Each row is a point. Any point is a mix of the corners, with weights that add up to 1. It lies inside the corners' shape when no weight is negative. Say inside or outside, and name the corners with a negative weight.

Corners:
(1): [0.0 6.6]
(2): [-3.4 -5.0]
(3): [ 2.3 -1.2]
Points:
[-2.6 -4.1] => inside
[-1.6  2.4] => outside (3)
[2.6 1.2] => outside (2)
[0.0 5.6] => inside
[-2.8 -1.1] => outside (3)

Corners:
(1): [  1.4  -3.6 -10.2]
(2): [ 4.4  3.2 -3.9]
(3): [-0.4  2.7 -0.8]
(4): [0.6 0.4 5.2]
Points:
[ 0.7  0.0 -0.4] => inside
[1.8 2.8 2.2] => outside (1)
[ 0.7  1.5 -5.0] => outside (4)
[ 1.5  1.1 -5.5] => outside (4)
[ 2.3 -0.2  1.2] => outside (3)

Corners:
(1): [ 3.0  1.0 -1.7  6.5 -0.3 -3.7]
(2): [-3.3  1.5 -2.2  4.1  1.8 -0.1]
(3): [-6.2 -5.1  5.2 -3.4 -0.5  2.5]
(4): [-5.7  1.7 -9.3  0.2 -7.8 -1.6]
(5): [-5.8 -5.1  3.9  5.5 -1.2  5.1]
(6): [ 4.7  2.9 -8.5 -5.2 -1.4 -1.1]
(7): [ 2.9  5.8  0.2 -5.2 -3.5  1.8]
Points:
[-1.7 -0.5  0.6  2.5 -1.4  1.7] => inside
[-2.2 -0.7 -1.6 -1.8 -1.4  0.6] => inside
[ 1.1 -1.5  1.8  2.6  0.0  0.4] => outside (2, 4)
[-0.6  0.2 -1.5  0.7 -2.9  0.6] => outside (2)
[-2.5  0.2  0.2  2.0 -2.0  0.9] => outside (6)
[-4.8 -2.2  2.2  0.0 -1.4  1.7] => outside (6)
[-3.0 -0.3 -3.2 -1.8 -4.5  1.9] => outside (1, 2)
[-3.1  1.3 -3.1 -1.9 -3.8  0.8] => outside (1)

Corners:
(1): [-2.8 -5.3 -6.7  4.8  6.7  1.4 -6.1 -2.2]
(2): [ 3.7 -1.4  2.7 -6.9 -0.8  2.5  4.9  0.4]
(3): [ 4.0  2.2  0.3 -3.7  5.0  3.1  4.4 -1.1]
(4): [ 2.8  5.8  6.6  4.5  0.5  7.6 -0.2  0.8]
(5): [-4.1  6.0 -1.4  0.2  6.2 -0.1 -9.2  4.1]
(6): [-0.8 -2.6  4.2  0.7  6.7 -3.4 -5.4 -3.7]
(7): [ 2.6  1.2 -3.8 -1.4  0.2 -1.1  0.6 -0.9]
(8): [ 4.5  3.3  6.6 -5.1  0.4  6.8  2.0 -5.1]
(9): [-5.7  4.3 -2.2 -5.6  1.6 -2.5  3.0 -1.8]
Points:
[ 1.7  1.4 -2.3 -1.3  1.4 -0.4 -0.3 -0.7] => inside
[ 1.8  1.1  1.2 -1.6  1.7  2.4  1.8 -1.3] => outside (5)
[ 1.0  2.0 -1.0 -1.7  1.5  2.1  0.8  1.2] => outside (6, 8)
[ 0.9  2.1  2.1 -5.1  1.3 -0.5 -0.6 -0.6] => outside (1, 3, 4)
[ 2.1  1.0  2.1 -2.6  1.9  3.8  0.3 -2.9] => inside
[ 0.0 -0.4 -1.6  1.7  3.9  2.4 -2.2 -1.2] => inside
[ 0.7  3.0  3.1 -0.4  3.5  0.7 -1.7 -1.6] => outside (1, 2)
[ 3.3  2.3  2.9 -1.8  2.7  2.5 -0.1 -1.0] => outside (1, 9)

Corners:
(1): [ 2.2  2.4  0.5  5.6 -1.0 -4.5 -1.0  2.3  1.9  6.4  6.7]
(2): [-3.7 -3.1  3.9  4.1 -2.3 -1.9  4.5  4.4  1.7  3.8 -1.4]
(3): [ 5.7 -1.5  3.0  6.3 -2.5  0.1 -5.4  3.8  4.5 -0.8 -1.8]
(4): [ 1.2  4.5  1.4 -2.3 -3.8  3.1 -3.5  3.7  3.2 -9.6 -4.3]
(5): [ 0.6  0.9  3.4  2.7 -2.3  4.4 -2.3  0.1  4.4  2.1  7.2]
(6): [ -6.4  -1.4   3.0  -6.6  -0.6   1.7   7.0 -10.0   2.8   0.9  -3.5]
(7): [ 2.8 -0.3 -2.3  3.2 -2.7  1.6  6.9 -1.5 -4.1 -4.0 -2.1]
(8): [ 4.1 -4.2 -4.1 -9.1  1.2  1.2 -5.2  3.3 -7.5 -6.2 -1.2]
(9): [-3.3 -0.6 -3.3  3.6 -1.9  2.8  1.8  1.5  5.1  3.1 -4.0]
(10): [  2.9  -1.5   3.5 -10.0  -0.5   1.3   2.9   2.7  -3.3   1.8  -3.4]
(11): [  5.6  -2.3   0.2   0.3 -14.6   0.2   2.1   3.6   0.6  -4.7  -2.3]
(12): [ 4.3 -0.6  2.1  5.1 -6.7  0.5 -4.7  3.0 -2.1  3.2 -1.7]
Points:
[ 0.0 -1.3  2.3  1.5 -3.7  0.5  1.3  2.5  1.5  0.8 -0.3] => inside
[ 1.0 -2.6  1.0  0.2 -0.7  0.3 -2.2  2.0 -0.3  2.8 -0.3] => outside (4, 7, 11)
[ 0.7 -1.2  1.2  0.7 -2.1  1.0  0.0  0.0  2.4  0.0 -2.1] => inside
[ 1.9 -0.8  0.6 -1.3 -3.0  0.7  1.9  1.6 -0.5  0.1 -1.5] => inside
[ 0.4  0.8  0.5  0.3 -3.1  1.7 -0.2  1.4  2.2 -1.7 -1.2] => inside
[ 2.4 -1.0  1.5  1.2 -3.9  0.5 -0.6  1.2  1.9 -1.1 -1.5] => inside
[ 1.3 -0.9  0.1  1.2 -2.6  0.8 -1.7  1.8  0.8 -1.1 -0.4] => outside (10)
[ 3.4 -1.2  1.5  1.9 -5.1  0.3  1.3  3.6  0.5  2.0 -0.7] => outside (4, 6, 8)
[ 2.4 -1.2  2.5 -2.4 -3.3  1.9 -0.3  1.2 -1.0 -1.3 -1.6] => outside (1, 9)

Corners:
(1): [ 5.5  4.4 -1.3 -3.9  0.8  1.7 -7.1  2.1 -1.2  5.6  4.3 -3.3]
(2): [-1.1 -8.8 -4.9  3.4 -2.5  0.3  0.7  2.3  4.1 -5.9 -0.6 -6.3]
(3): [-5.4 -8.7 -9.7 -2.3 -2.2  4.8 -0.4  0.7  5.4  5.7  4.6 -1.6]
(4): [-3.1  1.2  0.8  2.9 -0.6 -2.4 -1.4  1.7  2.6  0.7  7.2  3.1]
(5): [ 3.2  2.1  3.7  1.7  3.3  0.3 -5.1 -3.0  0.9 -1.3 -4.9  3.9]
(6): [-2.6  2.8  5.4 -1.4  4.8  9.5  0.5 -0.6 -6.3  4.3 -5.4 -1.8]
(7): [ 4.1  1.4 -1.0  2.0 -3.7 -2.5 -0.2 -4.7 -1.6 -0.8  2.7  3.1]
(8): [ 0.6  2.2 -2.5 -3.7 -3.2  5.3  0.0  5.0 -3.4  4.4 -5.4  3.7]
(9): [ 6.0 -1.6 -1.8  4.0 -2.1  1.2  2.3  5.0  4.2 -3.5 -0.7  0.4]
(10): [ 0.1 -7.2  3.0 -1.9  0.2 -0.5  6.8 -6.0  0.0  0.0 -3.6 -7.2]
(11): [ 3.5 -2.0 -3.8 -8.7  8.1 -3.6  4.1 -3.9  1.6 -0.8 -6.9  2.9]
(12): [-4.8  5.3  3.9  5.4  3.3  4.1  2.3  1.5  4.4 -1.2 -2.0 -2.0]
(13): [ 2.3  5.9 -1.4  6.5  6.7  1.1 -3.7  7.6  5.9  2.7  0.6 -0.6]
Points:
[ 1.1 -1.4 -1.3  0.0  0.1  0.4  0.4  0.1  2.1  0.2 -0.2 -1.7] => outside (6)
[ 3.5  1.7  2.6  1.7  5.5  0.5 -2.7  0.6  1.5 -0.8 -3.2 -0.4] => outside (3, 7, 8, 12)
[ 1.6  0.2 -2.7  1.1  1.6  1.4 -2.1  1.0  2.5  1.2  1.2 -1.0] => outside (4, 8, 10)
[-0.3 -2.1 -1.9 -2.3  0.8  1.8  1.8  0.9  1.5  1.0 -0.7 -1.9] => outside (5, 7, 13)
[ 3.3 -1.2  0.1  1.5 -2.8 -1.9 -0.9 -0.6  0.2 -0.3  1.4 -0.8] => outside (3, 6, 11, 12)
[ 0.0  0.3  0.3  0.1  1.7  2.5 -0.6  0.9  1.0  1.0 -2.0 -0.4] => outside (7)
[ 2.4  1.2  0.1 -4.8  1.3  1.2 -0.2 -4.3 -2.4  3.1 -2.4  0.4] => outside (2, 4, 9, 13)
[-1.4 -1.2 -1.0  0.6  0.0  2.8  1.9  1.3  0.7  0.9 -1.4 -0.7] => outside (1, 5)
[ 0.1  2.4  1.4  1.6  0.5  2.7 -0.5  1.0  0.3  2.0 -0.1  0.7] => outside (2, 11)
